Each row of a before or after table is a point. The points were changed in one or more steps. Then noise was added and the rows were shuffled. The steps act on columns, c1 being the first. What was done? A step turns or swaps two columns, mirrors them in a line or flattens them onto one, adds a multiple of one to another, or multiplies or shifts one. Angles are multiples of 10 degrees, from the lower column toward the higher: turns from -170 to 170, lines from 10 to 170 but not 90. Use the fewest steps. Two steps may share a column if one is a turn and the other turns, adds or multiplies; they go together, in the order done. Otherwise the lowest column goes first.
In the rows, zero is written as 128.

Before, 9 rows:
[[119 111 125]
 [136 128 135]
 [118 168  89]
 [125 119 117]
 [138 144 111]
 [124 140 122]
 [138 159 116]
 [146 133 118]
 [135 171  91]]
After (9 x 3):
[[149 109 122]
 [107 168 123]
 [194  41  93]
 [114 146 119]
 [124 123 135]
 [148  91 111]
 [201  58  87]
 [124 108 119]
 [171  61 116]]
Steps: multiply c2 by 2.5; turn c1 and c2 by -140 degrees

Before (9 x 8):
[[181 159 160 110 173 142 153 129]
 [ 89 117 146 148 161 110 156 150]
 [123 125 158 101 156 165 126 146]
 [129 129 146  98 181 121 129  79]
 [115 130 162 111  98 145 150 122]
 [137 101 108 168 146 131 151  84]
 [119 117 159 105 151 115  91 143]
 [103 112 107 103 177  88 148 140]
 [ 95 168 145 106 146 153  33 141]]
After, 9 rows:
[[ 87 139 145 155 162 139 191 114]
 [118 117 108 150 146 101 163 185]
 [192 125 158 113 176 121 201 120]
 [111 133 161 113 150 124 113 104]
 [ 91 158 109 115 180 120 194 107]
 [129  93 155 112 157 137 156 103]
 [131 134 148  81 181 124 177 166]
 [137 117 147 107 142 181  54 111]
 [123 109 163 108 100 140 120 125]]
Steps: turn c2 and c6 by 70 degrees; turn c1 and c6 by -40 degrees; mirror c4 and c8 in the line at 10 degrees; add 1 times c5 to c7

Before (10 x 12):
[[114 145  99 163 106 162 149 128 130 139 169  86]
 [122 132 105 167 128  93 147 140 130 127 128 113]
 [ 89  68 102 163 130 174 153 107 159 148 152 145]
 [ 97  90  76 115 132 145 147 191 144 128 166 114]
 [174 140 175 126  90 105 149 184 131  80  99 134]
 [132  65  99 152 112 157 163 106 161 113 102 109]
 [151 124  93 147 140 149 145 126 141 171 118 120]
 [115  82  83 130  94 136 144 107 135 169 145 121]
 [136  97 138 131 103 138  78 142  85  13 158 125]
 [114 117 125 141 118 113  76 121 158 105 139  97]]
After (10 x 12):
[[113 122  96 164 163 157 163 110 131 138  89 158]
 [133 109 155 131 126 174  70 131  83  10  95 157]
 [114 117 132 140 162 122  90 120 157 107 119 142]
 [122 118 107 169 146  94 154 141 133 126 126 131]
 [134  63 147 151 146 162 159 119 163 113 158 147]
 [101  64 114 112 143 146 177 174 146 130  73 125]
 [151 103 106 148 138 136 123 129 140 167 138 118]
 [171 169 157 125 116 117 106 191 130  81 138 166]
 [116  66 125 131 130 123 155 104 136 168 121 162]
 [ 88  65 145 163 111 169 191 100 158 148 113 124]]
Steps: add -1 times c1 to c7; turn c2 and c3 by -40 degrees; mirror c5 and c12 in the line at 140 degrees; add -0.3 times c10 to c6; mirror c8 and c11 in the line at 170 degrees

Before:
[[154 127 115 147 159 119 172  90 129 138 108 156 142 151 123 151  96 115]
 [167 170 126  91  88 110 107 101 132 105 114  77  72 149 152  74 114 184]
 [138 118 140 185 106 179 118 163 106 115  88 145 111 147 108 153 163 148]
 [132  85 123  91 130 166 152 106 152 167  92 104 132 145 145 151  94 126]
 [156 122 151 163 100 155 171 139 157 118 180 129  81 147  98 127  89 110]
 [162 124 116 112 136 122 115 102 111 123 141 148 136 146  97  78 120 192]
 [ 76 132  76 151  74 148  97 156  91 170 163 143 101 138 168 156 177 130]
 [ 86 131 136 157 157 143 168  91 152 172 182 124  62 148 105 156  84 119]
 [135 170 146 154  82 115 144 164 145 112 181  87 149 153 127 114  86 180]
 [171  93 102 121 153 154 118 176 118 146 147  82 154 127  98 115  87 148]
 [ 78 128  85 133 103 115 141 136 171 101 158 122 125 106 148 157 161 183]]
After (11 x 18):
[[ 78 149  86 134 116 114 141 137 172 101 139 125 124 107 139 156 171 182]
 [154 100 115 146 142 118 172  90 127 139 121 138 144 152 133 150  86 116]
 [156 150 150 163 108 154 170 140 157 118 214 128  81 148  83 128 132 109]
 [138 143 141 184 109 180 116 165 105 115  82 135 110 147  94 153 143 147]
 [166 186 126  92 144 110 106 102 133 105 147 109  72 148 164  73 123 185]
 [137 187 146 152 142 115 144 164 145 111 186 111 151 154 136 115 112 181]
 [ 75 175  77 151 106 148  97 155  92 170 146 135 102 137 152 157 194 129]
 [ 85 104 137 156 147 143 169  92 152 172 228 126  61 148 115 155 131 119]
 [162 119 116 110 129 123 116 102 112 123 139 135 134 146  97  80 125 192]
 [171  87 103 120 110 154 117 175 120 147 153 111 155 127  87 115  97 147]
 [132 104 123  90  92 167 152 107 152 168 114 119 131 145 120 153  79 127]]
Steps: turn c2 and c5 by 60 degrees; add 0.7 times c5 to c15; add -0.5 times c13 to c11; turn c11 and c17 by 30 degrees; multiply c12 by 0.4
